Each row of a before or after table is a point. One or more steps were done to the points. Then noise was added and the rows were shuffled. The steps act on columns, c1 being the first. Write out the steps. A step turns or swaps two columns, mirrors them in a line or flattens them onto one, adds a multiple of one to another, or multiplies or shifts one. Angles are multiples of 10 degrees, from the lower column toward the higher: turns from -170 to 170, lines from 10 to 170 but not 90. Use the fewest steps. Two steps may share a column if one is a turn and the other turns, adds or multiplies; they go together, in the order done. Otherwise the lowest column goes first.

Before (9 x 2):
[[  7 -43]
 [ 42 -30]
 [ 45 -30]
 [-18   8]
 [ 23  43]
 [-41  79]
 [-22  -9]
 [ 38  62]
 [ -3  -2]]
After (9 x 2):
[[ 13  88]
 [ 17  14]
 [-31 -43]
 [ 10 -41]
 [-33 -50]
 [-35  30]
 [ 26  -5]
 [-58  46]
 [  2  -1]]
Steps: mirror c1 and c2 in the line at 100 degrees

Before (12 x 6):
[[-57 -63  24  10  20  -4]
 [-23 -45 -10  25   9  60]
 [-12  38  13 -62 -36   0]
 [ 28  -4  26 -29 -38  -3]
 [-20  44  27 -31  -9  44]
 [ 42  18 -39 -57 -30 -41]
 [ 35 -40 -59  -1  18  75]
 [-49 -17 -26  15  39  21]
 [-43  31   8 -91  23  78]
 [ -1  -9 -73   2  45  41]
 [ 26 -26  -8 -18  44  45]
 [  9   3 -37 -42 -30   3]]
After (12 x 6):
[[ 38  22 -53  40 -55  -8]
 [ -3   7 -31  31 -36 -15]
 [-37 -24 -25 -43 -27  28]
 [-75 -36 -70 -14  -5  14]
 [  0  37  19  47 -53   0]
 [-37 -18  14 -42   9 -46]
 [-79  31  33  -2 -91   6]
 [ -5 -61  65 -24   9 -31]
 [ 16  -9   2  46 -23  39]
 [-40  48  32  16 -27  16]
 [-53 -11 -51 -46  -7 -30]
 [-68 -52  13 -12  18  -2]]
Steps: turn c1 and c3 by -40 degrees; turn c1 and c6 by 70 degrees; turn c4 and c5 by 100 degrees

Before (14 x 11):
[[-30 -20 -15   8 -42  26  32  25   4  15 -28]
 [ 34 -25  23  29 -11  -3 -26 -23 -12 -43 -43]
 [-28 -19   9 -34 -23 -30  21   4 -12   8  21]
 [ 12  -6  24 -38 -36 -23  27 -22   2 -13 -12]
 [ 36 -24 -16  19  -6  15   7  32  17 -37  11]
 [-12  20   9   9   4  -7  36 -21 -32 -19 -43]
 [-22  21 -23 -13  13 -15   9 -36 -10  10  -3]
 [  0  -7  17 -29   8  38  19  30   6  -4  22]
 [-25 -17   0  31  22  12 -14  15  18 -46 -34]
 [ 24  35  15  -9  28 -25 -26   6  39   5 -42]
 [-15   9  18  -9  26 -21 -28  11  -7 -26   3]
 [ 23   9  29  25 -24 -15 -10  23  27  18 -42]
 [ 22  17  40  18 -30  34  20 -19  31 -54  -4]
 [  0 -11  18  11  32  10  27 -21   1 -31   8]]
After (14 x 11):
[[-29 -18  28   1 -14 -77  20   3 -11  48  39]
 [  1  -8  36   4  19  94  20  31   8  36  39]
 [-15  11  21  -2  36 -52 -29  11  -6  16   9]
 [  1 -13  15  14  42  24  26 -20   0   8  -5]
 [ 33 -25  -1 -24   0  -9 -26 -22 -13  -3 -45]
 [ 25  34   9 -42  39 -63 -25   6  39  44 -13]
 [ 35 -24 -24  19   3  38   8  29  17   4 -12]
 [-25 -19 -21 -14  31  32 -12  15  17  -8 -42]
 [-30 -20 -24 -19 -33  64  31  27   4  56 -21]
 [-12  18  -7 -34  15 -15  35 -21 -30  20 -29]
 [ 21  16  31   7 -21  85  20 -19  30 -14 -18]
 [ 24   9   7 -23 -13 -38 -10  21  29  56 -43]
 [ 13  -5  38 -28 -25 -57  27 -23   3  28  26]
 [-22  20 -19  -8  23 -37   7 -36 -10  50  10]]
Steps: turn c4 and c11 by -60 degrees; add 0.5 times c11 to c3; shift c5 by 10; multiply c6 by 2.5; shift c10 by 40
